Each row is a point. The points of each table are mixes of a few directions, plus a little noise. Count the directions of each table, and those that both share. Where both have some left over, give the other angles between the two spaces (their principal angles), to ten degrees, smallest first.

First, 7 rows:
[[-2.0 -0.9 -2.2]
 [-0.7 -5.4  4.4]
 [ 0.2  3.1 -2.8]
 [-0.6 -2.2  1.4]
 [ 2.0  4.7 -1.6]
 [-3.5 -0.8 -4.9]
 [ 4.4  1.4  5.8]]
Second:
[[-1.9 -4.1  1.3]
 [-0.3 -0.6  0.3]
 [-1.4 -3.2  1.0]
 [ 3.4  7.9 -2.6]]
Directions: first 2, second 1, shared 1

First:
[[-0.8  1.3  1.3 -0.4  1.4 -1.2]
 [ 1.5 -2.7 -2.8  0.9 -2.9  2.6]
 [-1.0  1.7  1.7 -0.4  1.7 -1.6]
 [-3.1  5.3  5.6 -1.6  5.6 -5.2]
 [-1.7  2.8  2.9 -0.9  3.0 -2.7]
 [ 3.5 -5.8 -6.1  1.8 -6.3  5.7]
 [ 1.6 -2.5 -2.7  0.7 -2.7  2.4]]
Second, 6 rows:
[[ 0.9  0.2 -1.8  3.0  0.8 -1.3]
 [-4.8 -1.1  3.3 -0.2 -2.4  3.1]
 [ 0.8 -5.3  0.2  5.2  1.9 -3.0]
 [-5.4  3.6 -3.7 -0.4 -3.0  0.6]
 [ 8.6  4.5  1.7 -5.5  2.5  1.8]
 [-0.1 -2.0  0.3 -2.1  0.1 -1.2]]
Directions: first 1, second 4, shared 0; angles 80

First, 8 rows:
[[ 0.6  0.5 -0.8 -1.3  1.9 -0.1  1.1 -0.9  0.9 -0.5  6.7]
 [-0.9  2.0 -1.0 -0.1 -0.6  2.3 -1.3 -2.9  1.2  2.7  0.0]
 [ 2.3 -0.5 -1.3 -3.2  5.5 -2.3  4.0  0.2  1.3 -3.7 17.5]
 [-0.3 -1.5  1.5  1.6 -2.1 -0.8 -0.8  2.4 -1.6 -0.5 -8.3]
 [ 1.4 -2.4  0.9 -0.4  1.6 -3.0  2.1  3.4 -1.2 -3.7  3.0]
 [-1.3  0.5  0.5  1.6 -2.9  1.5 -2.3 -0.6 -0.5  2.3 -9.1]
 [-1.8  2.1 -0.4  1.1 -2.7  3.0 -2.8 -2.8  0.6  3.9 -7.0]
 [ 0.0 -0.7  0.6  0.6 -0.7 -0.6 -0.1  1.2 -0.7 -0.5 -2.9]]
Second:
[[ 2.6 -1.1  0.1 -2.2 -1.1 -1.3  0.6  1.5  1.3 -3.4  7.0]
 [ 1.2 -3.7 -0.2 -2.5 -6.8 -1.8 -4.0  2.2 -1.0 -4.0 -3.5]
 [ 0.4  2.8  1.7 -0.3  1.4 -0.5  4.9 -0.1  2.4  0.8  4.1]
 [ 3.2  1.4 -0.2  0.2 -2.4  3.3 -2.5 -0.7  3.5  0.4  4.1]
 [-0.5 -1.4 -1.6  4.7  8.2  1.7 -1.7  0.3 -3.3  1.5 -0.6]
 [-1.9 -3.9 -4.3 -1.9 -0.1  0.0 -6.4 -2.1 -3.9 -1.1 -0.8]
 [-3.3 -1.4  0.5 -1.6  1.2 -4.5  3.8  0.7 -3.2 -1.1 -3.1]
 [-1.6  7.2  3.8  3.5 -0.4  3.1  5.4 -1.9  4.1  6.8 -7.0]]
Directions: first 2, second 5, shared 2

First:
[[-7.8 -2.9  0.4 -2.4 -1.8 -1.4 -5.6  0.7  1.0  5.7  1.1  0.8  2.2 -0.6
   1.9 -1.2 -5.0  2.8]
 [-3.5 -0.7  0.8  0.3  0.6 -0.1 -0.7 -1.4  0.3  0.1  0.9  0.2 -0.8 -1.1
   1.2 -2.0  0.1 -0.4]
 [ 0.5  3.1 -2.5 -0.2 -0.6 -3.0 -1.5 -4.3 -3.2 -3.9 -3.3 -4.0  3.3 -2.8
  -1.6  4.2 -4.6 -0.7]
 [ 6.4 -2.6 -2.9  6.4 -2.0  6.7 -3.4  6.0  4.2 -1.5 -4.9  2.4 -2.9  0.2
  -1.5 -2.2 10.0 -2.4]
 [-1.0  2.1  0.4 -3.1  0.5  0.9  3.5 -0.2  0.0 -0.4  1.2 -0.2  2.3  2.0
   2.8 -0.2 -1.7  2.5]
 [ 2.6  0.9  1.9 -2.9  3.3  1.4  0.3  0.1 -1.2  6.2  2.0  2.6  0.0  2.8
   3.5  0.1 -1.6  2.0]
 [ 4.6  0.1  3.6 -1.5  1.2 -6.2  8.6  0.6 -2.3 -1.0  5.6 -0.4 -3.2  2.3
  -5.9  3.2 -0.5 -1.6]
 [-6.9  1.5  0.3  0.1  2.7 -0.9 -3.8 -7.7 -2.4 -0.7 -0.6 -1.7  0.5 -4.5
   4.0 -2.0 -3.5 -1.1]
 [ 5.0 -1.6 -1.9  3.3 -3.6  2.4  2.7  6.2  3.5 -4.4 -1.9  0.3 -1.3  1.6
  -4.3  0.0  6.8 -1.2]]
Second (8 x 18):
[[ 0.5 -0.2  0.1  0.0  0.0 -0.2  0.5  0.4  0.2  0.1  0.3  0.2 -0.3  0.2
  -0.4  0.0  0.3 -0.1]
 [ 6.3 -3.0  2.9  1.2  0.0 -2.7  5.3  5.0  0.8  1.4  4.2  2.2 -5.1  3.1
  -6.2  1.0  4.1 -1.9]
 [-4.4  2.1 -2.1 -0.9  0.2  1.8 -3.7 -3.6 -0.5 -1.0 -2.9 -1.5  3.6 -2.1
   4.4 -0.9 -2.9  1.4]
 [-0.2  0.1 -0.1 -0.1  0.0  0.2 -0.2 -0.2  0.0  0.0 -0.2  0.0  0.2 -0.1
   0.2  0.0 -0.2  0.0]
 [-3.5  1.7 -1.7 -0.7  0.1  1.4 -3.0 -2.9 -0.2 -0.7 -2.3 -1.2  2.9 -1.7
   3.5 -0.6 -2.2  1.1]
 [ 2.0 -0.9  0.9  0.4  0.0 -0.8  1.6  1.6  0.0  0.4  1.3  0.7 -1.5  0.9
  -1.8  0.2  1.3 -0.6]
 [-9.1  4.1 -4.2 -1.6  0.1  3.9 -7.7 -7.3 -0.9 -2.1 -6.0 -3.2  7.3 -4.5
   8.8 -1.6 -6.1  2.7]
 [ 8.7 -3.9  4.2  1.6 -0.1 -3.5  7.2  7.0  0.8  1.9  5.7  2.8 -6.8  4.1
  -8.4  1.6  5.7 -2.6]]
Directions: first 6, second 1, shared 1

First (9 x 32):
[[ 5.4  1.2 -2.6 -1.2  2.1  1.8  6.4  0.1  4.6  2.9  6.8 -3.1  0.8  5.5
   4.1 -1.8  4.9  3.8  0.3  2.0 -1.7  6.3  2.4 -0.2  4.9 -3.7 -2.7 -0.2
   1.5  4.0  1.3  8.4]
 [-8.9 -4.6  0.3 -5.8 -5.2  0.5 -4.5 -1.7 -3.1  2.6 -6.7 -3.3 -3.4 -1.7
  -2.3 -2.4  0.3 -3.8  3.3 -2.6 -1.9 -1.4 -0.3 -0.3  0.7  4.3  0.8 -4.4
  -1.3 -0.8 -3.1 -7.7]
 [-1.7  6.0 -0.1  2.3 -0.3 -3.7 -4.6  1.5 -2.2  0.3 -0.7  5.4  1.2 -0.4
  -1.4  0.2 -3.7 -4.4 -0.3  1.3  4.0 -3.1 -2.5  1.8 -2.0  1.9  0.1  3.1
   2.4 -1.1 -1.2  2.3]
 [ 3.9  1.7 -0.1  2.3  3.3  0.1  2.2  1.0  1.7 -2.1  2.2  1.8  1.7  0.0
   0.7  1.9 -0.4  1.1 -1.3  0.8  0.0  0.2  0.2  0.5 -1.2 -2.7 -0.6  1.7
  -1.0 -0.3  1.8  2.9]
 [-0.9 -5.1  1.8 -1.0  0.3 -0.3  2.5 -3.0 -1.7  1.2  0.6 -3.8 -2.7 -1.0
   0.1 -3.1  1.3  6.5 -0.8 -3.9 -1.9  1.9  4.6 -6.4 -0.1  1.6  1.1 -1.4
  -5.2  3.3 -1.4 -5.3]
 [-3.9 -6.3  2.6 -5.1  0.4  4.9  2.3 -1.3  0.0 -1.5  0.5 -6.6 -1.9 -2.3
   2.2  3.2 -0.4  0.4 -0.4 -4.2 -0.8  1.3  2.6  1.6 -1.1 -2.2  3.7 -1.7
  -2.0  3.7 -0.7 -2.6]
 [ 4.3  4.1  0.2  6.3 -3.6 -0.8 -3.5  1.8 -0.4 -2.3 -0.1  4.7  2.3  0.5
  -1.5  2.5 -2.4 -1.7 -2.0  4.9  4.9 -4.1 -5.5  3.5  0.1  1.6  1.3  2.8
   9.0 -4.9  1.8  2.1]
 [ 5.8  5.9 -2.5  7.1  1.6 -3.6 -2.9  3.0  1.2 -3.1 -3.4  9.3  4.0 -0.4
  -3.7  0.7 -0.6 -2.6  0.3  5.1 -1.0 -4.0 -4.9  0.9 -1.7  0.0 -4.0  1.5
   0.3 -8.5  3.4  0.7]
 [-3.9 -2.9  0.4 -5.0  1.1  1.2  1.9 -1.4 -0.3  2.0  1.0 -4.4 -2.1  0.0
   1.6 -1.4  1.0  0.7  1.0 -3.5 -1.6  2.7  3.6 -1.5  0.4 -0.6  0.5 -1.5
  -3.9  4.5 -2.0 -0.8]]
Second, 10 rows:
[[  1.1   3.6   2.2   2.1  -2.3  -1.6  -5.3  -1.0  -5.5  -3.7   2.7   6.1
   -1.8  -3.3   0.2   5.5  -4.2   0.0  -1.2  -0.4   4.0  -4.0  -2.3   3.1
   -1.4   0.5   1.7   3.7   6.1  -3.7  -2.0  -2.5]
 [ -0.1  -0.5  -0.2  -0.5   0.4   0.3   0.8   0.0   1.0   0.7  -0.3  -1.1
    0.2   0.5  -0.3  -0.8   0.6   0.1   0.3   0.1  -0.7   0.7   0.6  -0.5
    0.0   0.0  -0.3  -0.7  -0.8   0.4   0.3   0.4]
 [  0.2   0.5   0.3   0.3  -0.3  -0.2  -0.9  -0.2  -0.8  -0.6   0.4   0.8
   -0.1  -0.4   0.1   0.8  -0.6   0.1  -0.2  -0.1   0.7  -0.6  -0.4   0.5
   -0.1   0.1   0.4   0.4   1.0  -0.4  -0.2  -0.3]
 [ -1.6  -4.8  -2.9  -3.2   2.9   1.9   7.5   1.2   7.7   5.1  -3.9  -8.5
    2.4   4.5  -0.4  -7.6   6.0  -0.4   1.7   0.6  -5.9   5.8   3.2  -4.5
    1.9  -0.6  -2.7  -5.3  -8.6   5.4   2.6   3.6]
 [ -0.3  -0.3  -0.2  -0.4   0.5   0.2   0.6   0.1   0.6   0.4  -0.2  -0.8
    0.4   0.5   0.0  -0.6   0.5  -0.1   0.1   0.0  -0.3   0.5   0.2  -0.4
    0.0   0.3  -0.3  -0.5  -0.7   0.4   0.1   0.4]
 [ -0.4  -2.0  -1.0  -1.2   1.0   0.6   2.8   0.4   3.0   1.9  -1.4  -3.2
    0.9   1.8  -0.2  -3.0   2.1  -0.2   0.7   0.0  -2.2   2.1   1.2  -1.5
    0.6  -0.4  -1.1  -2.0  -3.1   2.2   0.9   1.6]
 [  1.3   3.9   2.4   2.6  -2.7  -1.3  -6.3  -1.1  -6.5  -4.3   3.3   7.1
   -2.0  -4.0   0.4   6.5  -5.1   0.4  -1.5  -0.2   4.8  -4.7  -2.8   3.5
   -1.6   0.4   2.2   4.2   7.3  -4.7  -2.1  -3.2]
 [  0.7   2.4   1.2   1.8  -1.5  -1.0  -3.5  -0.6  -3.5  -2.4   1.9   4.0
   -1.3  -2.4   0.3   3.6  -2.9   0.1  -0.8  -0.1   2.6  -2.4  -1.7   2.1
   -1.0   0.2   1.1   2.4   4.1  -2.4  -1.1  -1.9]
 [  1.2   3.3   2.0   2.2  -2.1  -1.4  -5.1  -1.0  -5.4  -3.5   2.7   6.1
   -1.6  -3.4   0.1   5.4  -4.2   0.1  -1.3  -0.3   3.9  -3.9  -2.3   3.0
   -1.3   0.3   1.9   3.6   5.9  -3.9  -1.8  -2.4]
 [ -1.7  -6.0  -3.5  -3.9   3.6   2.4   9.4   1.9   9.5   6.3  -5.0 -10.4
    3.2   5.8  -0.4  -9.6   7.4  -0.3   2.1   0.5  -7.2   7.1   4.0  -5.4
    2.2  -0.7  -3.3  -6.4 -10.4   6.7   3.4   4.5]]
Directions: first 6, second 1, shared 0; angles 30
